Every row gives one point. Each copy is the shape, with its points in the same order, stretched, turned, moved and blurred by noise. Some copies are also mirrored. Which?
In the rows, zero is written as 128.

Shape (7 x 3)
[[ 97 155 160]
 [138  43  76]
 [ 73 136 121]
 [146 106  74]
 [155  90  69]
 [101 145 170]
 [120 160 145]]
Copy 1 (7 x 3)
[[151 119 134]
 [ 58 138  62]
 [151 136  88]
 [ 88 165  98]
 [ 70 167  96]
 [147 110 131]
 [142 134 137]]
Copy 1 is: mirrored
Copy 2 (7 x 3)
[[182 183 100]
 [ 78  53 152]
 [149 147  74]
 [ 87 127 135]
 [ 76  99 151]
 [186 163 103]
 [158 186 112]]
Copy 2 is: mirrored
Copy 3 (7 x 3)
[[106 140 157]
 [155 145  30]
 [ 87 143 116]
 [136  98  52]
 [141  99  39]
 [119 151 159]
 [113 112 144]]
Copy 3 is: mirrored
Copy 4 (7 x 3)
[[130  87 141]
 [115 201 131]
 [107 105 119]
 [148 161 103]
 [148 184 104]
 [132  92 145]
 [143  95 130]]
Copy 4 is: mirrored

Shape (7 x 3)
[[145 131 133]
 [118 102  74]
 [175  80 110]
 [140 212 166]
 [142 105 121]
 [100 122 158]
 [171  52 174]]
Copy 1 (7 x 3)
[[142 139 125]
 [100  68 108]
 [169  81 105]
 [129 233 125]
 [142 104 130]
 [128 135 181]
 [207  92 170]]
Copy 1 is: only turned
Copy 2 (7 x 3)
[[157 140 149]
 [145 108  95]
 [144  90 146]
 [205 188 159]
 [137 125 136]
 [125 169 137]
 [ 96 111 186]]
Copy 2 is: only turned
Copy 3 (7 x 3)
[[141 141 130]
 [140  90 102]
 [190 111 119]
 [100 202 130]
 [154 118 127]
 [119 127 169]
 [208 119 174]]
Copy 3 is: only turned

Shape (7 x 4)
[[ 90 101 167  98]
 [ 90  99 139 166]
 [199 161 109 124]
 [142 137 169 129]
 [ 79 184 112 115]
 [166 100 131 159]
 [134 136  86 170]]
Copy 1 (7 x 4)
[[144 164 147  94]
 [106 105 125  92]
 [151 168  64 206]
 [162 144 130 158]
 [ 54 189 158 150]
 [162 107  74 143]
 [ 84 119  84 144]]
Copy 1 is: only turned
Copy 2 (7 x 4)
[[ 79 113 143  52]
 [ 92 105 160 130]
 [182 113  36 154]
 [147 111 116 102]
 [100 190 125 139]
 [146  72  95 144]
 [128 120  93 191]]
Copy 2 is: only turned

Shape (11 x 6)
[[128 169 168 148 106 197]
 [ 81 108  82 125 168 148]
 [179 120 129 120 104 113]
 [136 173 158 103 106 201]
 [159 130 108 136  98 111]
 [193 151 162 153 170 109]
 [197 155 152 179 166 119]
 [130 139 190 115 113 207]
 [ 80 154 163 131 179 173]
 [116 104 106 124  76  87]
 [175 159 128 125 113  88]]
Copy 1 (11 x 6)
[[154 156 147 195 100 158]
 [ 63 134  79 134 142 143]
 [171 118 147 145 126  89]
 [125 156 169 161  85 154]
 [155 127 135 170 122  78]
 [223 126 120 132 117 129]
 [229 108 125 148 112 129]
 [137 148 182 174 123 171]
 [110 179 101 131 140 192]
 [120 155 114 168 155  74]
 [182 153 132 144 117  80]]
Copy 1 is: only turned
Copy 2 (11 x 6)
[[ 83 130 177 158 129 143]
 [109  59  99 112 157 107]
 [130 124 103 141  73 169]
 [ 58 113 168 139 101 120]
 [120 122  89 160  92 173]
 [143 181 119 103 110 179]
 [144 185 123 114 126 205]
 [ 95 105 195 136 110 114]
 [101 114 158 108 159  84]
 [139  98  79 180  87 139]
 [119 157  86 143  80 168]]
Copy 2 is: only turned
Copy 3 (11 x 6)
[[117 175 132  59 100 140]
 [ 97  79  54 105 134 127]
 [164 143 133 150 137 144]
 [155 181 117  52  99 133]
 [146 146 111 157 127 132]
 [147 152 146 112 195 132]
 [128 168 134 115 199 139]
 [140 147 150  44  89 150]
 [ 93  99  99  38 130 104]
 [123 102 112 185  89 111]
 [164 159 124 152 146 106]]
Copy 3 is: only turned
Copy 4 (11 x 6)
[[165 103 169  42 126 108]
 [ 71 132 130 147 184 125]
 [173 167 170 152  94 114]
 [145 119 168  51  88 107]
 [172 158 154 149 115 133]
 [193 227 191 108 135  74]
 [211 224 194 100 152  90]
 [138  91 179  58 111  84]
 [104 129 143  68 173  77]
 [145 113 113 182 109 131]
 [194 201 150 138  89 112]]
Copy 4 is: mirrored

Shape (13 x 8)
[[150  55 139 127  82  86 167 112]
 [196 118 123  95 130 175 175 147]
 [144  70  99 149 157  77 107  99]
 [177 146 161  81  65 133 146  82]
 [ 79  83 121 140 130 184  96 163]
 [111  82 163 167 106 175  73 139]
 [185 125  57 179 157  97 132  94]
 [ 94 136 142 181 168 139  88 150]
 [106  71 145  87  88 121  75 142]
 [105  97 143 149 104 135 100  89]
 [109 109  89 170  99 109 116 115]
 [175 141 103 138  85 142 130 164]
 [121 137 136 157 149 158  95 154]]
Copy 1 (13 x 8)
[[ 84 142 154 137  51  95 168  85]
 [117 204 158 129  82 133 167 220]
 [149 116 193 127 134  94 137  77]
 [134 103 116 126  49 119 187 151]
 [ 91 179 146 143 180 205 154 129]
 [ 76 123 152 184 154 178 178 136]
 [214 140 181 172 116  82 114 119]
 [106 125 136 166 199 145 113 128]
 [ 82 102 172  98 119 184 164  98]
 [126 112 133 153 139 145 177  86]
 [154 127 143 170 116 144 127  67]
 [131 145 160 171  68 159 122 170]
 [115 138 148 158 169 160 129 161]]
Copy 1 is: mirrored
Copy 2 (13 x 8)
[[105  99 160  41  78  98 113  97]
 [150  50 133 115 121 168 174  66]
 [152 107 112 104  71  87  91 158]
 [130 145 152  65  61 155 173  63]
 [ 91 113 113 205 183 118 100 108]
 [108 142 146 222 137 110  70  71]
 [213  99  81 103  83  64 135 134]
 [162 148 132 202 183 110 102 156]
 [ 81 147 114 128 104 135  59 108]
 [116 159 143 150  97  95 110 112]
 [135 159 103 106 127  56 104 121]
 [178 120  95 111 133 120 102  61]
 [158 132 118 190 166 128 115 126]]
Copy 2 is: mirrored

Shape (11 x 8)
[[154 135  61 145 110 166 102  47]
 [120  62  85 123 156 118 127 124]
 [114 158 131 138  90 164  94 138]
 [118 148 111  60 130 159 160 139]
 [141 134 123 116 114 105  83 106]
 [153 115  60 103 112 157  89 170]
 [242 167 129 152  55 164  97 102]
 [102 163 120 123 149 166 137 148]
 [108  79  97 139 138  94 111 114]
 [137 152 127 104 168 101 119 157]
 [104 165  99 132 142  33 204  77]]
Copy 1 (11 x 8)
[[140 140  72 112 210 112  66  99]
 [170 112  74 141 178 174 124 154]
 [ 96 136 139  80 136 114  73 110]
 [ 58 163 114 129 157 164 143 118]
 [122 131  99  75 143 102 133 136]
 [115 175 115  79 178 143  89 176]
 [159 222 167  73 187  33 128  98]
 [ 62 134 115 144 129 144  81 131]
 [173 101  64 121 150 164 112 147]
 [ 82 139  94 126 126 111 155 175]
 [119 155  17 183  95 149 171  93]]
Copy 1 is: only turned
Copy 2 (11 x 8)
[[ 67  52 115 131  66 150 116  92]
 [129 115 174  99 105 120  95 140]
 [ 83 137  96 173 124 153 110 129]
 [102 152  92 107  61 133 117 174]
 [113 134 114 114 125 153  93  93]
 [ 87 117 110 149  82 141  37 160]
 [138  90  72 207  66 165  95  63]
 [ 98 127  85 134 126 121 121 172]
 [117 127 171 102 128 122  99 109]
 [146 151  81  97 143 120  87 146]
 [135 141 110  59 117  47 164  69]]
Copy 2 is: only turned

Shape (14 x 9)
[[188 165 103 141  70  93 147  94 109]
 [ 78 149  90  92 136  94 111  96 147]
 [120 131 160 178  82  67  70 154 104]
 [ 95 141 105 113  66 142 153  73 108]
 [129  74 152 100 112 138  58  99 144]
 [134 160 126 168 144 102  91  73 183]
 [103 107  82 122 170 178 180  61 131]
 [180 148 148 143 145  84  63 143  87]
 [156  68 114 133 123 103 130 160 111]
 [182 164  71  86  91 165 114 137 152]
 [179  88 100 108 120  88 143 171 162]
 [158 139 167 101 165 133 143 135 105]
 [195  53 103 197 172 114 179 157  89]
 [109 113 166 157  85 172  83  85 201]]
Copy 1 (14 x 9)
[[175 209 132  63 154  88 158 107  61]
 [106 186 134 142  77 107 108 138 112]
 [192 104 128 122 122  33 150 121 109]
 [110 161 155  65 118  94  75  90  75]
 [114 123 201 141 105 119 156 144 176]
 [142 213 149 148 124  96 143 117 181]
 [ 67 164 139 126 135 172  65  73 144]
 [207 154 155 155 136 110 172 158 119]
 [120 111 122 124 157 105 178 131 122]
 [151 218 139  47 105 153 188 189 111]
 [106 162 109 116 151  96 219 179 135]
 [146 145 155 158 184 135 116 170 138]
 [137 103  88 144 213 131 169  75 141]
 [110 144 184  98 110  97 109 134 221]]
Copy 1 is: mirrored
Copy 2 (14 x 9)
[[158 176 105 139  72 152 134 166 136]
 [ 87 105 146  92  87 149 157 120 160]
 [172  73  68 138  99 115 150 170 107]
 [ 67 152  84 144 112 149 135 154 153]
 [117  92  67 112 112 117 106  75 109]
 [129  88 157 149  78 174 129 118 147]
 [ 64 163 162 123 171 161 123 101 161]
 [162 106 150 128  68 116 112 152  75]
 [157 138  65  91 149 109 143 134 117]
 [130 158 121  97  81 125  87 151 205]
 [191 154  81  78 116 117 157 116 159]
 [130 153 160 133  98  86 134 111 100]
 [195 161 113 126 213 117 139 144  96]
 [113  75  74 166 120 138 105  87 166]]
Copy 2 is: mirrored

Shape (16 x 11)
[[130 139 151 138 180 140 182 134 114  96 151]
 [108 146 150 186 173 135 122 127 135 108 138]
 [ 82 144  88  87 128 131 121 154  80 133 123]
 [ 95 161  95  58 141  77 129 113 102 132 113]
 [131 110 124 143 163 119 162  94 143 182 130]
 [144 102  97 130 131 125 160 137 148 141 103]
 [157 106 109 106 139 138 110  92 152 134 125]
 [202 146 130 193 163 126 151 150 123 131 134]
 [124 144 186 130 146 113 130 161  82 125 140]
 [113 153  90  64 129 137 106 127 106 157 126]
 [138 104 139 143 154 115 158 129 184 137 100]
 [131 145 119 109 144 140 132 138 165 141 112]
 [106 165  95  72  79 133 126 111 121 152 139]
 [159  88 130 125 162 140 129 133 157 153 111]
 [142 106 115 123 119 137 133  84 135 139  84]
 [ 99 131  83  67  90 102  93 127 102 133 168]]
Copy 1 (16 x 11)
[[ 98 177 130 132 117 148 155  69 117 188 166]
 [ 76 145 159 151 161 113 129  91 114 173 154]
 [141 120  94  89 106 103  91 157  88 109 111]
 [132  77  73  48 112 156  79 168 107 118  90]
 [144  86 115 138 144  86 163 103 114 166 148]
 [160 125 143 129 108  90 115 107 134 174 153]
 [147 106 136 138 107 139 133 140 143 150 114]
 [130 148 188 145 130 124 135  43 101 249 120]
 [126 177 127  99 165 136 131  97 106 116 120]
 [154  88 104  77  94 124 105 175  92 108  89]
 [126 132 160 132 135  98 140  86 167 172 166]
 [128 118 156 100  99 125 126 124 133 156 145]
 [176  87 110  77  90 154  90 174  95  84 123]
 [143 126 152 143 128  82 155 108 146 164 127]
 [151 107 135 142 103 113 111 107 153 112 131]
 [181 100  77  90 127 139  82 219  88 105  93]]
Copy 1 is: only turned
Copy 2 (16 x 11)
[[138 134 136 162 105 135 108 116 190 150 159]
 [136 174 161 173  96 138 140 139 163 172 127]
 [166  99 164 111 141 122 132  80  80 145 158]
 [139 105 157 103 196 102 108  93 135 167 138]
 [114 169  78 138 147 134 146 123 133 126 152]
 [122 106  94 114 140 125 151 148 123 124 149]
 [110 131 112 108 186 117 140 159 150  70 141]
 [122 169 111 129  91  86 108 176 154 158 143]
 [142 153 159 102  66 119 111  80 145 164 117]
 [166 124 149  76 183 111 129 107  97 111 165]
 [107 135  92 113 136 140 178 156 168 152 121]
 [149 135 120  96 157 135 163 155 152 137 141]
 [172 124 125  86 180 154 101 128  91 120 141]
 [113 141 100  95 148 110 171 137 150  89 148]
 [135 116  95 139 168 118 142 159 136  94  96]
 [122 111 177  74 176 147  86 100  69 113 171]]
Copy 2 is: mirrored
Copy 3 (16 x 11)
[[126 198 125 158 100 193 133 137 137  85 109]
 [148 178 144 138  96 144  98 120 107  87 107]
 [ 94 132 124 135 156  71 131  93 167 116 182]
 [138 118 125 105 134 120 113 128 203 162 184]
 [157 122  96 109 139 184 117 110 147  87  86]
 [129 121 114 124 124 129 151 122 163 102  89]
 [157  83 126 139 101 123 129 111 132 115 132]
 [195 171 128 172 104 155 136 118 123 124  54]
 [141 189 108 134 133 141 134 150 123 130 154]
 [118  95 107 139 138  86 113  81 151 147 183]
 [141 135 104 111 102 166 125 158 148 109  68]
 [122 123 103 137 105 129 107 119 138 140 122]
 [100  98 109 106 139  99 133  65 145 159 190]
 [147 109 100 144 120 137 128 142 128  99  89]
 [150 105  94 103  88 117 134  96 146  90 135]
 [112  84 164 121 181  69 153  96 156 154 187]]
Copy 3 is: only turned

Shape (18 x 12)
[[143 125 141 123  95 124 135 166  71 195 123 141]
 [ 53 154 108 123 163  69 161 118 111 105 149  69]
 [130  96 158 131 100 112 184  83 145 116  96 146]
 [124 132  80 107 168  92 162 141 127 159 141  81]
 [ 81 142  97 128 154 131 202  87 125 112 174  79]
 [112 117 143 130 122 135 203 120 144  83  88 107]
 [140 120 134 190 120 164  92 134 146 169  66 174]
 [ 89 114  49  95 173  92 141 118 103 115 130 104]
 [ 54  55 137 150 126 129 194 125 148 103 124 115]
 [165 143 144 121  89 144 120 175 109 162 132 103]
 [123  78 188 144  94 147 141  74 181 136 112 132]
 [164 152 139  88 124 163 107 157  74 147 166 149]
 [129 145 116 105 141  90 119 162 144 135 162 138]
 [126  72 163 148  89 149 111  85 147 133  71 114]
 [120 148 144  82 210 114 124 148 105 155 134 104]
 [ 69 131  94  83 140 122 158 140 144 110 132  81]
 [145 117 100 112 184 121 135 150 125 146 155  96]
 [104  93 167 135  80 169 149  88 183 178  56 167]]
Copy 1 (18 x 12)
[[138 117 140 169  70 162  54 164 106 154 112 183]
 [156 129 183  66 227 115  73  81  79 131 167 137]
 [ 76 138 164 155 134 169 198 118 119 120 121 153]
 [209  69 150  89 163 164  86  99 116 158 160 143]
 [141 159 168  34 184 184 106  63 140 113 176 157]
 [125 162 203 129 153 151 189 146 129 108 157 151]
 [106 112  66 200 122 164 130 209 156  84 105  94]
 [168  53 170  44 202 149  87 104 108 115 102 143]
 [ 84 128 226 141 176 194 136 110 135  41 153 140]
 [169 135 138 153  44 117  84 156 127 156 132 132]
 [ 38 129 146 175 102 181 189 116 157 107 141  81]
 [134 107 121  82  29 116  76 173 126 138 137 173]
 [165  66 120 120 121  84 104 108 117 126 156 156]
 [ 61 125 156 174 108 177 167 155 135 111  90  51]
 [157  51 145  80 133 141  81 176 102 171 211 131]
 [152  98 208  80 176 116  99 111 159 130 152 135]
 [192  54 134  80 117 163  95 129 112 125 174 123]
 [ 30 121 141 218 131 194 171 170 216 130 116 113]]
Copy 1 is: mirrored
Copy 2 (18 x 12)
[[ 98 119 151 134 164 140 110 125  69 194 141 107]
 [197 163 162 110 160  93  91  48 170  87 127 143]
 [ 77 153 215 144 114 110  90 109 107 110 136 148]
 [162 134 151 147 130 111  98  42 172 154 170 147]
 [175 109 189 167 157 103 107  57 199  69 153 155]
 [112 130 194 121  93 117  96  69 155  83 115 123]
 [ 68 160 135 158 134 141  75 210 123 150 117  76]
 [154 150 150 142 152 143  87  45 180 130 129 185]
 [103 163 209  98 148 149 120  78 192  82 140 137]
 [123 112 125 130 123 135 129 124  86 141 163 102]
 [ 96 172 219 150  97 128 111 162 127 100 164 118]
 [134  79 128 166 148 125 149 159  84 163 114 139]
 [128 147 117 126 139  92 133  93 122 144 141 158]
 [107 175 193 142  99 172  76 158 113 102 146 100]
 [201 140 158 152 117  99 126 104 161 180 106 133]
 [161 154 146 134 131 142 134  28 181  98 135 139]
 [162 120 145 144 116 110 113  95 174 157 163 158]
 [ 57 190 203 178 119 160 103 158 127 132 142  78]]
Copy 2 is: only turned
Copy 3 (18 x 12)
[[159  86 108 155 127 124 142  55 146  79 155 176]
 [134 106 134  90  42 171 157 116 118 194 113 155]
 [127 109  98 151 107 108  65 151 175 135 127 164]
 [164  71 100 103  70 150 169  97 144 150 137 111]
 [123 107 117 133  96 166 156 128 188 199  91 130]
 [134 131 112 124  90 117 128 178 184 147 110 151]
 [116 130  78 199 154 117 115 121 116  37 142  83]
 [183 128  99  88  75 195 140 114 131 152 136 109]
 [111 105 110 129  97 188 109 178 160 130 118 182]
 [143  92 153 128 131 105 166  78 167  71 154 141]
 [ 66  91 116 142 141 140  68 145 173 110 130 139]
 [148 140 119 105 188 113 166  66 170 112 156 145]
 [140 101 130 101 128 113 152 110 108 165 176 109]
 [103 103 124 141 107 156  80 130 154  54 128 137]
 [119 113  85  65 100 130 176  77 130 142 127 116]
 [124 129 122 104  70 173 157 133 159 146 151 137]
 [152  71 107  83 124 139 169 111 146 135 135  98]
 [ 64 127  62 193 125 148  55 139 185  60 174 123]]
Copy 3 is: mirrored
Copy 4 (18 x 12)
[[179 125 170 120 153 118 176 160 142  77 152 130]
 [137  87 142 135 180  90  71  28 129 178 112  83]
 [ 99 112 150  99  93 113 178  67 160 109  83 159]
 [133  99 106  82 189 121 142  88 150 143 152  49]
 [105  87  84 121 171 155  69  33 117 122 112 105]
 [129  75 119  83 108 140 157  97 137 150  50 140]
 [ 84 182 107 148 109 119 228 187 170 123 129 164]
 [145  88  77  69 171  91 113  62 170 175 137 127]
 [ 97  74 176 105 178 138 138  70 161 159  72 183]
 [166 126 169 115 136 147 147 206 147  99 163  87]
 [ 41 138 175 135 107 141 158 104 202  96  95 143]
 [198 177 129  98  98 160  98 184 127 104 167 111]
 [124 130 165  93 125 119 144 125 135 149 182  83]
 [ 86 124 138 127  99 105 149 137 226 106  84 158]
 [168 192 137  82 155 109 132  97 156 144 133  63]
 [124  84 129  76 168 106  89 109 143 160 115 103]
 [134 148 114  84 182 153 136 117 180 156 144  69]
 [ 41 142 153 120 103  95 216 151 172  64  91 189]]
Copy 4 is: mirrored

Shape (15 x 12)
[[121 145 134 114 144 118  92 150 133 131 113 144]
 [113 146 115 123 105 151 108 159 122 144 126 144]
 [156 131 122  96 128 123 130 161 113 123 125 145]
 [105 148 116 107 114 114  99 143 110 129 113 144]
 [108 129 149 130 122 117  96 149 120 125 147 147]
 [151 158 137 119 117 130  91 149 123 130 145 117]
 [100 148 132   7 136 136 136 146 137 129 110 132]
 [149 148 159 139 104 121 107 130 114 127 128 128]
 [116 125 112 129 106 183 107 112 126 150 121  42]
 [131 131 122 128 114 119  92 135 124 116 145 132]
 [150 135 108 111 112 139 116 126 121 193 125 117]
 [104 152 136 115 110 115  89 152 109 131 142 103]
 [107 146 114 129 109 122  93 126 159 121 132 127]
 [116 152 134 114 108 117 128 163 133 137 136  70]
 [116 158 106 119 144 138 121 110 140 124 140 136]]
Copy 1 (15 x 12)
[[156 119 173 157 151 132 116 152 133 131 154 110]
 [158 123 140 147 112 118 107 164 136 134 134 130]
 [164 105 142 156 122 140 120 109 141 121 147 108]
 [151 127 153 164 138 120 114 156 108 116 130 105]
 [132 112 151 129 153 154  99 152 125 113 132 121]
 [161 142 147 128 135 174 123 149 132 132 150 132]
 [141 150 130 189 138  87 118 131 140  85 185  38]
 [146 127 136 113 122 157 145 149 106 129 147 129]
 [114 192 148 104 100 141 161 156 155 143 126 165]
 [145 134 155 134 154 161 117 138 118 117 130 143]
 [142 144 148 145  89 120 119 115 124 172 141 122]
 [142 149 153 128 139 162 114 164 127 117 125 112]
 [156 153 148 135 171 128 121 157 110 129 133 142]
 [149 152 128 104 119 147 138 149 149 132 120 101]
 [130 134 120 162 168 136 120 155 129 125 138 120]]
Copy 1 is: mirrored
Copy 2 (15 x 12)
[[127 108 130 129  86 165 123 141  97 137 154 126]
 [136 139 160 138 120 164  98 140 122 172 139 116]
 [114 101 158 109 122 126 130 140  90 135 125 122]
 [100 118 144 133  87 161 100 151 115 154 139 116]
 [123 139 131 149  96 142  88 121  94 130 132 123]
 [139 111 144 171 122 127 126 143  92 120 154 132]
 [ 43 121 156  92 115 190 191 166 107 133 137 101]
 [131  98 136 176 112 114 111 112 100 128 153 130]
 [148 143 164 174 217 147 156 156 190  97 174  99]
 [135 129 144 163 108 134 106 142 114 114 133 131]
 [141 113 178 138 129 132 155 156 133 145 156  72]
 [105 142 134 160 119 143 100 153 106 118 157 119]
 [135 152 134 167  89 150 110 151 141 133 161 152]
 [101 156 131 148 153 117 123 159 122 113 181 144]
 [126 133 115 154 120 136 140 149 134 140 129 122]]
Copy 2 is: mirrored
Copy 3 (15 x 12)
[[105 105 135 109 155 112 168 128 124 145 113  93]
 [ 87 109 100  87 157 121 148 127 113 174 118 133]
 [111  78 120  87 127 111 111 140  97 161 101  96]
 [ 73  96 106 109 147 123 147 129 117 153 110  93]
 [103  94 158 112 118 130 169 118 140 166 129 111]
 [111  81 135  79 123 144 158 124  93 140 128 111]
 [126  83  89  75 156 172 136 152 144 174 103  39]
 [ 97 111 167  93  98 137 135 135  96 138 105 126]
 [149 155  42 118 129 201 158 138 108  87  95 167]
 [104  86 127 107 125 136 146 101 116 137 132 116]
 [108 118  99 124 153 170 120 149  60 145  96 137]
 [ 92  81 122  98 121 155 178 142 126 138 123 110]
 [104 107 121 100 162 141 160  99 146 116 146 131]
 [125  87 119  75 132 160 162 179 134 112 109 140]
 [131 133 104 121 150 127 142 112 118 123 165  96]]
Copy 3 is: only turned
Copy 4 (15 x 12)
[[130 124 125 125 138 151 109 149 113 139 170 119]
 [131 111 132 156 139 136 143 151 122 148 162 123]
 [131 138 117 135 124 133 117 159 121 167 129 112]
 [125 109 142 143 144 115 108 145 120 146 148 100]
 [158 123 148 118 127 138 138 107 100 140 160 124]
 [150 147 140 151 147 159 115 133 113 124 149 136]
 [162 120  61 126 142  91 101 188 134 137 131  64]
 [145 112 146 142 142 168 113 105 118 121 129 146]
 [133 133 115 167 147 129 139 130  92  47 125 178]
 [139 146 141 126 136 127 127 113 115 138 147 136]
 [118 111 141 152 164 150 151 164 122 118 119 117]
 [160 124 157 144 146 122 114 125  88 114 146 117]
 [147 119 130 119 138 134 130 131 144 115 173 150]
 [168 106 147 139 134 134 117 154  98  91 130 139]
 [118 148 118 137 119 137 125 140 150 118 162 121]]
Copy 4 is: only turned

Shape (15 x 12)
[[168 164 141 161 115 166 170  83 148 146 116 132]
 [150 151  96  95 126 116 193 145 158  64 168  91]
 [223 123 135 137 140 130 165  96 161 104 118 143]
 [160  81  94 121  96 127 151 169 165 132 175 124]
 [151 177 156 164 170 107 103  68 136 147 124 159]
 [ 79  81 173  99 169 128 129 136  86 177 104 149]
 [108 167 199 110 206 150  81 164 103 190 130 123]
 [130  55 115 109 170 115  91 178  96 118 153  98]
 [127 124 142  95 127  79  99 161 115 139 145 132]
 [159 182 101 153 145 141 148 118 183 125  68 146]
 [111 141 208 110 158 117  86 127 121 181  83  81]
 [170 139 101 176 123  92 166 157 113 100 149  99]
 [178 113  58  96 126 114 153 124 115 140 155  96]
 [166 121  60 168 108 127 143  95 174  62 172 103]
 [142  76 137  83 103 156  90 155  57 126 128 143]]
Copy 1 (15 x 12)
[[102 110 142 147 135 159  71 128 111 133 148  94]
 [105 146 151 154 107 197 171 157  99 169 106 164]
 [ 93 100 112 137 138 187 117 130 107 160  87  93]
 [102 144 131  83 130 172 135 177 120 136  78 176]
 [156 121 137 109 154 148 111 101  54 140 131  45]
 [121 102 165 105 106  94 166 106 117 105 109 102]
 [135 125 145  75  84 132 174  53  65  89 157  64]
 [ 80 160 117  68 117 107 216 152  79 113  70 148]
 [152 168 151  80 128 157 181 129 109 135 100 117]
 [145 115  78 154 121 163 105  66  93 159 138 114]
 [121 131 145  71  90 122 175  79 135 142 194  66]
 [ 90 198 152 119 149 139 121 128  73 155  95 153]
 [ 97 160 112 128  87 137 138 211 110 123  75 129]
 [ 91 150 115 123 167 163 133 199  68 160  96 160]
 [ 87 151 130 111 147 119 181 170 140  71  74 127]]
Copy 1 is: only turned
Copy 2 (15 x 12)
[[166 130 132  83 124 112 137 146 131 101  87  70]
 [182 176  82 132 117 110  71 188 180  81 113 170]
 [157 185 153 155 109  92  91 162 150 101  56  62]
 [135 130 113 168 162  95  76 121  66  89  87 176]
 [159 186 126 140  96 129 160 141 122 153 111  77]
 [ 86 151 121  99 155 101 137  57 108 188 117 188]
 [118 170 112  33 135 173 133 130  75 231  94 196]
 [103 140 150 178 127 133  91 110 116 184  79 207]
 [114 164 133 139 111 122  94 120  78 131 156 190]
 [138 158 100 140 151 174  89 161 156 115  84  47]
 [ 78 127 155  23 115 129 129 166  87 220 121 141]
 [150 121 107 162  64 156 105 133 143  65  80 115]
 [199 126 127 170 116  82  33 148 132 122 127 136]
 [174 131 135 223 112 118 118 183 168  84  84  97]
 [113 144 238 138 121 129  99  65 106 141 145 210]]
Copy 2 is: mirrored
Copy 3 (15 x 12)
[[159 166 126 143 143 130 156 134  88 100 127 157]
 [156  78 118 173 104 179  99 183 116 122  92 183]
 [213 134 132 127 148 128 149 160  92 150 133 158]
 [152  56 133 142 120 143 120 119 127 143 143 152]
 [131 187 120  86 175 136 160 137 112 143  90 152]
 [107 145  74 101  99 100  97 115 158 134 120  50]
 [ 66 154  46  89 116 117 190 143 138 128  67  85]
 [128  72  88  95 123  91 112 128 194 149 112 127]
 [124 101  74 137 145 149 121 126 154 162 100 142]
 [167 160 113  95 137 188 168 172  99  66 162 124]
 [ 92 169  16 100 114 111 141 140 135 148 123 133]
 [186 115 128 154 120 154 149 124 153 110  88 202]
 [182  62 107 144 166 111  81 110 126 119  81 179]
 [158  93 178 134 160 142 110 160 137 119 129 228]
 [147  98  93 173 170  71 118 120 190 171 128  92]]
Copy 3 is: only turned
Copy 4 (15 x 12)
[[191 105 152 180 198 126 106 143 107 171 117 189]
 [ 59 134 150 169 176 106 132 160  75 111 127 104]
 [171  93 159 143 202 146 120 141  41 126 130 143]
 [128 153 181 158 133 122 117 145  95  95 183  61]
 [196  94 162 182 206 155 118 102 122 112  86 174]
 [142  74  91  97 111 104  58 122 176 113 135 152]
 [132 116 162 112 150 113  80  73 221 137  99 172]
 [ 73 142 117 117 116 157 107 149 145  68 131  43]
 [128 145 158 112 102 120 101 126 135  63 103 112]
 [153 123 174 182 183 162  70 114  90 142 137 205]
 [143 157 111  56 190 120  73 102 165 127  95 225]
 [128 151 143 168 164 143 104 160  90 121  77  69]
 [120 130 177 185 135 163  98 231 117  78 131  87]
 [110 141 154 231 196 148 162 152  72  99 164  74]
 [140 121 130 105  51 137 129 169 149 113 112  93]]
Copy 4 is: mirrored
